Every row gives one point. Before rounding, the points of a table are all equally far from one centre. They may lie mostly on one side of it. Write the centre, to within rounding.

Points (8 x 2):
[[ 0.19  0.28]
 [ 0.22  0.32]
 [-0.02  0.72]
 [ 0.12  0.21]
 [ 0.17  0.25]
 [ 0.10  0.68]
 [ 0.09  0.20]
 [ 0.18  0.26]]
Centre: [-0.03  0.44]

Points (13 x 8):
[[ 0.03  0.10  0.52 -0.15 -0.09 -0.60 -0.44  0.15]
 [-0.22 -0.03  0.65 -0.54  0.16 -0.06 -0.17  0.39]
 [ 0.41 -0.39  0.49 -0.63  0.34 -0.13  0.10  0.13]
 [ 0.47  0.06  0.21 -0.11  0.40 -0.10 -0.29 -0.28]
 [ 0.28  0.39  0.47 -0.31 -0.04 -0.10  0.07 -0.11]
 [ 0.05 -0.46  0.28 -0.31  0.33  0.25 -0.34  0.35]
 [ 0.23 -0.22  0.52 -0.30  0.39  0.02 -0.39  0.50]
 [-0.42 -0.37  0.33 -0.46  0.31 -0.29 -0.05 -0.22]
 [ 0.03  0.39  0.34 -0.35 -0.03 -0.43 -0.11  0.16]
 [-0.24 -0.06  0.71  0.06 -0.05  0.27 -0.04  0.29]
 [-0.18 -0.24  0.57 -0.18 -0.48 -0.23  0.09  0.24]
 [ 0.18 -0.44  0.41 -0.28  0.73 -0.17 -0.27  0.04]
 [-0.16 -0.04  0.50 -0.24 -0.19  0.23  0.35  0.14]]
Centre: [ 0.06 -0.20  0.38 -0.09  0.13 -0.17 -0.03  0.06]

Points (21 x 18):
[[-0.13 -0.06 -0.49 -0.16  0.05  0.30  0.29  0.21  0.16 -0.33  0.32 -0.07
   0.17  0.10  0.27 -0.58  0.12 -0.17]
 [-0.08  0.42  0.15  0.57  0.48 -0.05  0.45  0.54 -0.12 -0.24  0.40  0.03
   0.24 -0.03 -0.22 -0.28  0.08  0.10]
 [-0.35 -0.22  0.46  0.24  0.41 -0.01  0.32  0.07 -0.10  0.09 -0.20  0.21
  -0.05 -0.25  0.16 -0.40  0.17 -0.58]
 [-0.32  0.14  0.04  0.75  0.48 -0.05  0.09 -0.36  0.12 -0.30  0.70 -0.04
  -0.02 -0.12  0.07 -0.35 -0.15 -0.33]
 [-0.17  0.42  0.17  0.51  0.29 -0.19 -0.11  0.17 -0.16 -0.13  0.67  0.08
  -0.03  0.39 -0.15 -0.11  0.24 -0.18]
 [ 0.08 -0.13  0.36  0.49  0.24 -0.07  0.17  0.42 -0.51  0.27  0.04  0.34
   0.03  0.02 -0.40 -0.37  0.07 -0.36]
 [-0.49 -0.19  0.26  0.61 -0.10  0.02  0.52 -0.02 -0.04 -0.33  0.50  0.51
  -0.05  0.22 -0.24 -0.43 -0.10  0.33]
 [ 0.06 -0.18  0.03  0.79  0.12  0.01 -0.32  0.44 -0.24 -0.23  0.89 -0.36
   0.26  0.26 -0.18 -0.52 -0.11  0.08]
 [ 0.12  0.16  0.36  0.78 -0.22 -0.28  0.13  0.28 -0.17  0.19  0.43  0.09
   0.43  0.36  0.52 -0.79  0.23 -0.19]
 [ 0.09  0.04  0.30  0.11 -0.31  0.26  0.00  0.68  0.20  0.16  0.64  0.12
   0.21  0.10 -0.43 -0.75  0.15  0.15]
 [ 0.05  0.18  0.14  0.56 -0.07  0.35  0.30  0.63  0.50  0.09  0.69 -0.11
   0.11  0.42  0.12 -0.09 -0.16 -0.18]
 [-0.18  0.17  0.19  0.46  0.08  0.12  0.16  0.57 -0.19  0.22  0.73 -0.02
  -0.50 -0.44  0.04 -0.86 -0.05 -0.13]
 [ 0.04 -0.31  0.39  0.59  0.08 -0.40 -0.12  0.15 -0.29 -0.02  0.41 -0.48
   0.24  0.13 -0.20  0.05 -0.27 -0.52]
 [-0.17 -0.38  0.29  0.45  0.26 -0.17  0.13  0.73  0.10  0.07  0.43  0.64
  -0.04  0.10  0.31 -0.64  0.17 -0.13]
 [ 0.24 -0.19 -0.10  0.20  0.41 -0.40  0.38  0.58 -0.16  0.10  0.38 -0.52
   0.16 -0.06  0.05 -0.58  0.21 -0.11]
 [-0.20 -0.23  0.11  0.02  0.27  0.18  0.46 -0.12 -0.41  0.22  0.08 -0.12
  -0.12  0.32 -0.19 -0.10 -0.15  0.04]
 [ 0.09  0.07 -0.32  0.35  0.19 -0.21  0.33 -0.03 -0.46 -0.05  0.59  0.10
  -0.01  0.31 -0.14 -0.24  0.06 -0.27]
 [ 0.02 -0.37  0.18  0.37 -0.16  0.08  0.54  0.29 -0.10 -0.31  0.36 -0.12
   0.21  0.65 -0.15 -0.49 -0.35 -0.32]
 [ 0.33  0.26 -0.23  0.67 -0.30 -0.10 -0.11  0.26 -0.15  0.04  0.03 -0.24
   0.63 -0.21  0.18 -0.05  0.22 -0.02]
 [-0.01 -0.10  0.15  0.27  0.43  0.02  0.65 -0.31 -0.44  0.11  0.13  0.14
   0.05 -0.15 -0.18 -0.39 -0.06 -0.01]
 [ 0.55 -0.04 -0.04  0.56 -0.14  0.34  0.20  0.46 -0.04 -0.26  0.82 -0.20
   0.23  0.20 -0.02 -0.60 -0.24  0.19]]
Centre: [-0.06 -0.18  0.19  0.45 -0.12  0.00  0.07  0.16  0.06  0.02  0.30 -0.09
  0.04 -0.10  0.11 -0.37 -0.02  0.01]

Points (29 x 24):
[[ 0.23  0.60 -0.30 -0.14  0.08 -0.17  0.18  0.78  0.00  0.05 -0.14 -0.27
  -0.18 -0.09 -0.03  0.10  0.15 -0.45  0.11 -0.08  0.45 -0.51 -0.38  0.21]
 [-0.10  0.26 -0.09  0.09  0.20 -0.18  0.03 -0.09 -0.32 -0.61 -0.55 -0.23
   0.11 -0.23  0.40 -0.21 -0.02 -0.26 -0.08 -0.12  0.21 -0.60 -0.13  0.60]
 [ 0.21 -0.15 -0.11 -0.21  0.04  0.20 -0.11 -0.17 -0.33  0.39 -0.53 -0.45
   0.30 -0.41  0.37 -0.10  0.04 -0.20 -0.16  0.22  0.24 -0.18 -0.50  0.03]
 [ 0.36  0.07 -0.71  0.07 -0.15 -0.04  0.26 -0.16 -0.17  0.02 -0.56 -0.35
   0.18 -0.40  0.14 -0.28  0.14 -0.43  0.35  0.28  0.19 -0.87 -0.47 -0.11]
 [ 0.30  0.07 -0.01 -0.27  0.12 -0.02  0.59 -0.14  0.02 -0.40 -0.46 -0.14
  -0.21 -0.26  0.13 -0.22  0.48 -0.33 -0.09  0.20  0.12 -0.74 -0.48  0.74]
 [ 0.02 -0.07 -0.09 -0.15 -0.31  0.29  0.13 -0.11 -0.20 -0.34 -0.46  0.14
   0.25 -0.14  0.24 -0.20  0.07 -0.16 -0.18  0.54  0.24 -0.69 -0.59  0.56]
 [-0.05  0.10 -0.24  0.02 -0.51  0.18  0.21 -0.36  0.05 -0.12 -0.44 -0.20
   0.09 -0.03  0.07 -0.43  0.02 -0.73  0.21  0.52  0.03 -0.70 -0.27  0.48]
 [-0.24  0.00 -0.77 -0.13 -0.19  0.15 -0.02  0.09 -0.20 -0.46  0.12 -0.29
  -0.21 -0.19  0.28 -0.08  0.30 -0.17  0.07  0.53  0.40 -0.82 -0.08  0.34]
 [-0.23  0.03 -0.10 -0.28 -0.19  0.42  0.38  0.16  0.09  0.02 -0.28 -0.13
   0.21 -0.37  0.26 -0.53 -0.19 -0.36 -0.22  0.35  0.18 -0.78 -0.62  0.52]
 [-0.21 -0.22 -0.30 -0.04  0.02 -0.09  0.00  0.27 -0.26 -0.56  0.03 -0.34
   0.02 -0.26  0.26  0.09  0.21 -0.20  0.05  0.22  0.14 -0.85 -0.57  0.48]
 [-0.02  0.33 -0.07  0.06 -0.23  0.33  0.24  0.26 -0.34 -0.03 -0.42  0.11
   0.31 -0.49 -0.07 -0.25  0.10  0.15 -0.14  0.04  0.37 -0.45 -0.52  0.31]
 [-0.08 -0.09 -0.31 -0.10 -0.38  0.21  0.43 -0.37 -0.35 -0.25 -0.05 -0.11
  -0.28  0.11  0.32 -0.28  0.42  0.03 -0.15  0.42 -0.02 -0.65 -0.02  0.21]
 [ 0.11 -0.08 -0.32 -0.14 -0.25  0.27  0.08  0.12 -0.58 -0.41 -0.27 -0.08
   0.33 -0.59  0.21 -0.52 -0.13  0.01 -0.10  0.31  0.42 -0.49 -0.07  0.24]
 [-0.23 -0.17 -0.60  0.22  0.09  0.12  0.25 -0.12  0.06  0.14 -0.12 -0.19
  -0.31 -0.36 -0.07 -0.21  0.05 -0.39 -0.35  0.54  0.31 -0.53 -0.52  0.37]
 [ 0.10 -0.15  0.06 -0.23  0.25  0.47  0.21 -0.12 -0.09  0.23 -0.37 -0.29
   0.10 -0.56  0.11 -0.29 -0.16 -0.10  0.10  0.41  0.12 -0.71 -0.47  0.31]
 [-0.06 -0.08 -0.61 -0.03 -0.20 -0.23  0.05 -0.02  0.00 -0.39 -0.16 -0.15
   0.17 -0.32  0.57 -0.48 -0.10 -0.16  0.23  0.37 -0.63 -0.65 -0.50  0.15]
 [ 0.10  0.32  0.00  0.12  0.00  0.17  0.07 -0.15 -0.34  0.08 -0.21  0.06
   0.18 -0.17  0.36 -0.36  0.30 -0.26  0.22  0.60 -0.16 -0.80 -0.43  0.37]
 [ 0.19  0.15 -0.24 -0.40  0.02  0.45  0.17 -0.31 -0.11 -0.08 -0.46 -0.78
   0.15 -0.17  0.22 -0.27  0.15 -0.29  0.23  0.42  0.37 -0.45 -0.24  0.29]
 [-0.31  0.15 -0.12 -0.24  0.06  0.41 -0.23  0.20 -0.21  0.06 -0.37 -0.17
   0.25 -0.08  0.31 -0.55 -0.09 -0.67 -0.08  0.21 -0.01 -0.84 -0.45  0.30]
 [-0.02  0.08 -0.30 -0.28 -0.17  0.41  0.00 -0.33 -0.21 -0.09 -0.34  0.05
   0.17 -0.41  0.10 -0.37  0.45 -0.58  0.01  0.40  0.55 -0.66 -0.29  0.60]
 [-0.22  0.07 -0.56 -0.23 -0.01  0.18  0.35 -0.14 -0.28 -0.14 -0.02 -0.24
   0.42 -0.40  0.29 -0.29  0.10 -0.14 -0.20  0.26  0.10 -0.95 -0.58  0.11]
 [ 0.03 -0.15 -0.37  0.13  0.03  0.33  0.24 -0.07 -0.13 -0.21 -0.06  0.01
  -0.35 -0.28  0.54 -0.28  0.01 -0.30  0.12  0.09  0.28 -1.06 -0.39 -0.01]
 [ 0.04 -0.41 -0.25 -0.24 -0.28  0.35  0.28  0.13  0.08  0.08  0.15 -0.16
   0.02 -0.35  0.25 -0.45 -0.24 -0.30  0.33  0.34  0.26 -0.61 -0.49  0.75]
 [-0.12  0.31 -0.10 -0.13 -0.20  0.09  0.03 -0.11  0.06  0.03 -0.27 -0.32
   0.06 -0.21  0.01 -0.04 -0.16 -0.26 -0.19  0.45  0.07 -0.94 -0.24  0.76]
 [-0.40 -0.29 -0.46 -0.26  0.04  0.09  0.01 -0.21 -0.46  0.10 -0.20 -0.16
   0.21 -0.28  0.04  0.00  0.12 -0.27  0.58  0.21  0.15 -0.49 -0.48  0.58]
 [-0.13  0.27  0.06 -0.07 -0.29  0.24  0.20  0.13 -0.05  0.12 -0.41 -0.14
   0.24 -0.39 -0.17 -0.19 -0.08 -0.64  0.48  0.45 -0.24 -0.59 -0.36  0.36]
 [-0.02  0.23  0.09 -0.22 -0.08  0.42 -0.02 -0.29 -0.28 -0.10 -0.08 -0.32
   0.11 -0.23  0.15 -0.40  0.47 -0.30  0.13  0.21 -0.08 -0.79 -0.56  0.16]
 [ 0.20  0.25 -0.10 -0.16  0.09  0.14  0.28 -0.39 -0.37 -0.30 -0.28  0.30
   0.17 -0.38  0.58 -0.11  0.07 -0.18  0.19  0.56  0.09 -0.06 -0.10  0.30]
 [-0.18  0.13 -0.21 -0.08 -0.25  0.34  0.07 -0.05 -0.11 -0.34 -0.35 -0.39
   0.06 -0.10  0.24  0.05  0.03 -0.25 -0.08  0.18 -0.19 -1.13 -0.33  0.29]]
Centre: [ 0.09  0.02 -0.43 -0.25 -0.04  0.04  0.12  0.16  0.04 -0.04 -0.24 -0.04
 -0.02 -0.24  0.18 -0.24  0.17 -0.29  0.06  0.06 -0.03 -0.32 -0.12  0.27]

Points (31 x 24):
[[-0.01 -0.28 -0.51  0.30  0.04 -0.05 -0.11 -0.11 -0.06 -0.24  0.00 -0.15
   0.47  0.23 -0.14  0.00  0.00 -0.60  0.13 -0.61 -0.23  0.23  0.04  0.12]
 [-0.18 -0.24 -0.32  0.15  0.11 -0.58 -0.29 -0.19 -0.32 -0.22 -0.05 -0.46
   0.41 -0.04  0.13  0.08 -0.11 -0.60 -0.20 -0.53  0.23  0.05 -0.10  0.13]
 [-0.21 -0.28 -0.34 -0.05  0.22 -0.37 -0.35 -0.09 -0.31 -0.17 -0.05 -0.48
   0.34  0.15 -0.12  0.12 -0.07 -0.26 -0.03 -0.72  0.05  0.27 -0.12 -0.14]
 [-0.30 -0.52 -0.50  0.33  0.02 -0.26 -0.10 -0.25 -0.27 -0.09 -0.02 -0.31
   0.39  0.30 -0.01 -0.12  0.01 -0.53 -0.18 -0.72 -0.16  0.25 -0.30  0.18]
 [ 0.11 -0.42 -0.68  0.07 -0.04 -0.50 -0.17 -0.50 -0.33 -0.10  0.19 -0.30
   0.47  0.30  0.08  0.20  0.02 -0.67  0.04 -0.48 -0.27  0.30 -0.12 -0.11]
 [-0.13 -0.37 -0.52  0.18 -0.08 -0.15 -0.29 -0.01 -0.15 -0.27  0.23 -0.31
   0.29  0.26 -0.32  0.12  0.15 -0.62 -0.16 -0.58 -0.20  0.32  0.01  0.02]
 [ 0.30 -0.20 -0.76  0.06  0.18 -0.27 -0.07 -0.40 -0.30 -0.45 -0.31 -0.17
   0.34  0.30 -0.23  0.19  0.30 -0.57  0.04 -0.66 -0.10  0.35 -0.31  0.17]
 [-0.20 -0.43 -0.57  0.20  0.31 -0.05 -0.40 -0.35 -0.38 -0.02  0.13 -0.13
   0.41  0.45 -0.36 -0.15  0.14 -0.52 -0.11 -0.32  0.07  0.13 -0.32  0.06]
 [ 0.06 -0.48 -0.66  0.30  0.23 -0.26 -0.27 -0.13 -0.28 -0.25 -0.28 -0.46
   0.11  0.22 -0.16  0.01  0.07 -0.57 -0.02 -0.36 -0.22  0.36 -0.32  0.16]
 [-0.05 -0.51 -0.40 -0.02  0.14 -0.43 -0.25 -0.33 -0.02 -0.28  0.24 -0.17
   0.41  0.37 -0.18  0.01  0.22 -0.60  0.03 -0.69 -0.19  0.33 -0.06  0.06]
 [ 0.01 -0.35 -0.43  0.16  0.01 -0.14 -0.49 -0.22 -0.33 -0.01 -0.08 -0.25
   0.37  0.61 -0.13 -0.05  0.23 -0.91  0.04 -0.45  0.05  0.29  0.00  0.30]
 [-0.05 -0.45 -0.69  0.20 -0.29 -0.32 -0.48 -0.10 -0.49 -0.08 -0.15 -0.20
   0.27  0.26 -0.21  0.15  0.24 -0.42  0.13 -0.40  0.23  0.51 -0.33  0.27]
 [ 0.13 -0.53 -0.58  0.35  0.15 -0.20 -0.17 -0.36 -0.24 -0.21  0.03 -0.45
   0.34  0.17  0.02  0.01  0.27 -0.74 -0.06 -0.59 -0.20  0.16  0.01  0.36]
 [-0.01 -0.55 -0.81  0.34 -0.02 -0.25 -0.37 -0.45 -0.16 -0.28 -0.29 -0.40
   0.37  0.45 -0.10 -0.14  0.16 -0.50  0.01 -0.51  0.01  0.44 -0.16  0.28]
 [-0.09 -0.68 -0.54  0.32  0.08 -0.13 -0.19 -0.40 -0.31  0.10 -0.38  0.00
   0.18  0.32 -0.04  0.04  0.37 -0.42  0.12 -0.52  0.06  0.22  0.06  0.02]
 [-0.01 -0.70 -0.58  0.09 -0.03 -0.32 -0.19 -0.24 -0.32 -0.07  0.04 -0.08
   0.59  0.35 -0.27 -0.04  0.38 -0.33  0.01 -0.26 -0.01  0.27 -0.35  0.14]
 [ 0.00 -0.33 -0.67  0.23  0.18 -0.48 -0.29 -0.17 -0.24 -0.04 -0.07 -0.48
   0.27  0.36 -0.24 -0.07  0.02 -0.66  0.17 -0.54  0.18  0.16 -0.06  0.16]
 [ 0.02 -0.61 -0.64  0.17  0.02 -0.45 -0.12 -0.13 -0.10 -0.11 -0.11 -0.34
   0.28  0.52 -0.02 -0.19  0.12 -0.55  0.10 -0.44 -0.02  0.19 -0.37  0.07]
 [ 0.15 -0.61 -0.56  0.17  0.26 -0.11 -0.26 -0.38 -0.31 -0.02 -0.03 -0.18
   0.19  0.12 -0.21  0.21  0.37 -0.72  0.02 -0.36  0.18  0.24 -0.08  0.03]
 [-0.12 -0.60 -0.48  0.00 -0.05 -0.37 -0.15 -0.26 -0.03 -0.16  0.14 -0.50
   0.49  0.28  0.20  0.11  0.21 -0.69 -0.02 -0.55  0.16  0.11 -0.09  0.20]
 [ 0.03 -0.34 -0.65  0.07 -0.13 -0.31 -0.16  0.04 -0.31  0.12 -0.26 -0.13
   0.31  0.39 -0.06 -0.06  0.21 -0.48 -0.01 -0.79 -0.11  0.22 -0.25  0.17]
 [ 0.08 -0.55 -0.51  0.17  0.20 -0.24 -0.24 -0.14 -0.26 -0.03 -0.07 -0.53
   0.33  0.38 -0.17 -0.02  0.06 -0.51  0.02 -0.66  0.21  0.20 -0.07  0.21]
 [ 0.13 -0.52 -0.82  0.19  0.01 -0.23 -0.17 -0.17 -0.28  0.21 -0.03 -0.08
   0.23  0.07 -0.15  0.22  0.30 -0.51  0.20 -0.43 -0.12  0.27 -0.10  0.39]
 [ 0.04 -0.61 -0.46  0.16 -0.08 -0.38 -0.07 -0.48 -0.32  0.02 -0.11 -0.36
   0.36  0.09 -0.32  0.06  0.23 -0.50 -0.15 -0.54  0.13  0.61  0.02  0.41]
 [-0.21 -0.50 -0.60  0.27  0.17 -0.25 -0.22 -0.31 -0.35  0.04 -0.16 -0.44
   0.31  0.51 -0.31  0.14  0.24 -0.50  0.13 -0.45 -0.34  0.16 -0.07  0.24]
 [-0.07 -0.45 -0.47  0.29  0.14 -0.22 -0.38 -0.45 -0.27 -0.01  0.28 -0.54
   0.27  0.65 -0.20  0.38  0.14 -0.34  0.35 -0.44 -0.13  0.35  0.04  0.10]
 [-0.09 -0.21 -0.72  0.12  0.00 -0.57 -0.33 -0.58 -0.02  0.13 -0.15 -0.37
   0.23  0.36 -0.28 -0.08  0.19 -0.71 -0.24 -0.61  0.03  0.37 -0.37  0.24]
 [-0.14 -0.47 -0.71  0.24 -0.07 -0.70 -0.17 -0.19 -0.25  0.08 -0.26 -0.27
   0.19  0.44 -0.11  0.05 -0.03 -0.48 -0.06 -0.59  0.02  0.08 -0.12  0.10]
 [-0.26 -0.15 -0.44  0.23  0.01 -0.51 -0.26 -0.16 -0.30 -0.16 -0.07 -0.34
   0.47  0.41  0.15  0.39  0.09 -0.83 -0.08 -0.58  0.00  0.26 -0.18  0.04]
 [-0.42 -0.21 -0.52  0.08  0.03 -0.34  0.16 -0.30 -0.04 -0.12  0.01 -0.36
   0.56  0.44 -0.14  0.02  0.34 -0.66  0.08 -0.59 -0.11  0.28 -0.14 -0.03]
 [-0.19 -0.27 -0.42  0.23  0.15 -0.47 -0.08  0.11 -0.10 -0.21  0.09 -0.40
   0.35  0.19 -0.09 -0.02  0.15 -0.62 -0.04 -0.62  0.12  0.09 -0.21  0.27]]
Centre: [-0.05  0.05 -0.44  0.03 -0.02 -0.25 -0.11 -0.47 -0.24 -0.13  0.05 -0.21
  0.02  0.40  0.14  0.08  0.27 -0.16 -0.15 -0.19  0.05  0.28 -0.05  0.28]
